Each point is reached from the start by the listed moves, each made 0, 1 or 2 times, or once backwards (-1), plus a little noise. Is the number of moves made odd or even? Then give how often each move was made.

Moves:
(1): 60 -8 2 16 1
(2): 6 56 6 -4 -2
Start: -18 5 -15 -12 -7
Points:
-24 -52 -18 -7 -3 -> odd (0, -1)
-18 6 -18 -12 -9 -> even (0, 0)
44 0 -10 4 -6 -> odd (1, 0)

Moves:
(1): 21 5 2 4 -3 3 -1
(2): -7 26 3 0 2 1 0
(3): 0 -2 16 1 2 6 0
(4): -8 -5 1 29 2 -2 -1
Start: -7 0 3 4 10 -4 3
Points:
-23 -10 -11 60 11 -15 1 -> odd (0, 0, -1, 2)
-24 25 -7 31 12 -11 2 -> odd (0, 1, -1, 1)
28 1 41 42 9 13 -2 -> odd (2, 0, 2, 1)
22 11 2 -23 5 0 4 -> even (1, 0, 0, -1)

Moves:
(1): 22 -1 -5 -2 2 0 2 2 1
(2): 1 21 1 3 -1 2 1 3 -5
(3): 3 0 22 -3 5 -4 2 2 3
(4): 2 -1 1 19 1 3 3 1 0
(5): 1 1 -1 0 14 -1 -3 -2 -1
(6): -2 -2 4 -4 -1 21 -2 -4 1
(7): -2 0 0 -2 4 0 12 -4 -1
(8): -3 -1 1 -1 4 4 4 22 -2
Start: 2 -7 5 -3 -9 -1 7 -6 14
Points:
-16 14 60 -28 -18 9 16 -29 17 -> odd (-1, 1, 2, -1, -1, 1, 1, -1)
-15 17 33 17 7 -1 7 -3 9 -> odd (-1, 1, 1, 1, 1, 0, 0, 0)
48 -30 23 3 2 13 21 -33 27 -> even (2, -1, 1, 1, 0, 1, 1, -1)

Moves:
(1): 19 0 2 1 -2 1 -1 -3 -3 2 0
(2): 1 19 -6 3 0 0 4 -4 -1 3 2
(3): -2 5 22 -2 -3 0 3 -4 4 1 -3
(4): -5 -4 4 23 -2 0 0 -3 0 3 1
(5): 0 -1 3 1 16 -2 1 1 2 0 2
(6): 0 1 0 1 -1 13 0 1 2 4 -2
(7): -1 -4 -2 3 -2 3 21 2 -1 0 -1
(8): 2 3 2 1 -1 -2 -1 12 1 0 -1
(9): 0 -1 -3 2 -1 -3 1 -1 17 -1 -1
Start: -3 -6 4 6 -4 0 -11 -11 3 -4 -5
Points:
20 23 42 60 -4 15 26 -48 19 17 -6 -> odd (2, 2, 2, 2, 1, 1, 1, -1, 1)
26 10 27 32 4 28 -4 -36 4 14 -5 -> odd (2, 1, 1, 1, 1, 2, 0, -1, 0)
33 -17 -9 37 -8 3 4 0 -8 2 -4 -> even (2, 0, -1, 1, 0, 0, 1, 1, 0)
-13 -19 -6 -17 34 3 -37 17 11 -9 -4 -> odd (-1, -1, -1, -1, 2, 1, -1, 1, 0)

Moves:
(1): 28 -2 4 -2 7 1 -1 5 0 4 3 4
(2): 0 18 0 5 0 1 0 -5 2 1 0 3
(3): -4 -3 21 7 -3 0 -4 1 0 0 1 0
(4): 0 -4 -6 18 5 -1 0 1 0 3 0 -3
(5): -4 2 2 -3 22 1 -2 3 0 1 4 -1
(6): -2 -2 1 1 1 27 4 -1 0 -1 -4 5
(7): 0 -1 4 2 1 -4 16 3 -4 -2 -2 0
(8): -1 3 0 -1 0 3 -5 18 3 -2 1 4
(9): -1 0 0 0 0 -2 3 -1 22 -2 2 -1
(10): -5 0 -1 -3 2 2 0 5 2 23 -8 0
(11): 0 1 -1 0 -4 0 3 -2 -1 4 20 -1
(12): -2 -3 -1 1 1 -2 -1 -2 1 2 -1 18
Start: 2 -6 -1 -5 10 -1 4 2 13 3 -2 -16
Points:
36 2 -1 39 28 -8 22 5 54 -21 -10 -34 -> even (1, 1, 0, 2, 0, 0, 1, 0, 2, -1, -1, -1)
-6 -34 -1 10 23 52 25 17 -11 24 -42 -8 -> even (0, -1, 0, 1, 0, 2, 1, 0, -1, 1, -1, 0)
-11 37 5 -16 45 60 -2 19 1 -10 45 43 -> odd (0, 2, 0, -1, 2, 2, 0, 2, -1, -1, 2, 2)
-19 -34 16 -9 9 46 23 -9 57 54 17 2 -> even (0, -1, 1, 0, 0, 2, 0, -1, 2, 2, 2, 1)
-42 -25 22 -18 -22 49 19 36 16 17 -3 33 -> even (-1, -1, 1, -1, -1, 2, 1, 2, 0, 1, 1, 2)

Moves:
(1): 9 -2 3 2 6 0 0 0 3 -2 0 -4 -2 2 0 5 6 -2
(2): -1 11 -2 -7 4 6 6 2 4 -4 0 -1 -1 2 1 3 1 4
(3): -4 -3 11 1 4 -2 2 -4 -3 0 2 -1 0 7 0 7 -3 -2
(4): -3 2 -1 11 0 5 -3 -7 0 3 -3 -1 -2 -3 5 6 -1 4
(5): -3 -3 -4 1 7 0 3 0 -3 -2 -1 -4 0 -1 -3 -2 3 1
(6): 1 -8 -1 2 1 8 0 2 -2 -4 7 3 2 5 5 3 -3 2
(7): 1 2 -2 0 0 -4 12 0 1 -1 4 -3 2 -6 7 2 5 -2
(8): 6 1 0 5 5 -2 0 13 1 3 1 4 -3 -2 4 2 -5 0
(9): -1 -2 2 4 3 -3 1 1 12 3 2 -3 7 3 -1 1 4 -2
(10): 0 2 1 -1 -4 6 -3 4 -7 13 -1 -5 2 -4 0 0 4 0
(11): 2 10 2 -3 1 -1 -8 -4 -5 0 14 0 2 -3 3 -3 -3 2
(12): 3 0 -1 0 5 0 2 -1 0 4 1 10 -2 -3 0 -2 2 5
(13): 8 2 -2 2 3 0 -1 1 -3 2 -3 1 11 -1 1 1 -3 1
(14): 1 4 -8 3 -2 -2 3 0 -3 5 -1 1 -2 10 4 -2 4 -3
(15): -2 -3 0 -9 4 -5 -1 -6 2 0 -4 0 -1 -2 11 -4 -3 -4
(16): 0 -3 -3 -3 0 -3 -1 2 1 2 3 0 0 -1 0 8 -1 5
(17): -2 2 0 2 -2 -4 -3 5 -3 -2 -3 -1 3 -1 7 0 11 4
(18): 4 -1 0 -2 0 -1 3 0 3 -1 0 -2 -4 2 2 -5 -2 8
Start: 1 -4 3 1 4 -8 -4 0 -1 -2 -3 -3 1 1 4 -3 4 8
Points:
20 0 -1 7 31 -6 -6 -36 5 3 -4 -19 -21 9 36 -14 -1 11 -> odd (2, 0, 0, 2, 1, 0, 0, 0, 0, 0, 1, 0, 0, 1, 2, -1, -1, 2)
12 -8 -10 -13 21 -35 -13 -3 -11 -15 4 6 10 -37 31 -6 -14 3 -> even (0, -1, -1, 0, 1, 0, 1, 1, -1, -1, 1, 0, 1, -1, 2, 1, 0, -1)
-8 15 16 -17 25 -11 6 -29 -7 27 36 -11 4 0 60 18 36 18 -> even (1, 1, 2, 1, 0, 1, 2, -1, 1, 2, 2, 2, -1, 1, 2, 1, 1, 0)
-20 -9 20 -13 -8 18 2 -17 -21 18 -17 -10 -4 9 25 11 -5 18 -> even (-1, 1, 2, 1, -1, 1, 0, -1, -1, 2, -1, 0, 0, 0, 1, 0, 0, 1)
27 -7 -29 32 17 -26 15 24 10 6 34 22 24 7 42 -9 -1 6 -> odd (-1, -1, -1, 0, 0, 2, 2, 2, 2, -1, 1, 1, 1, 2, 0, 0, 0, 0)
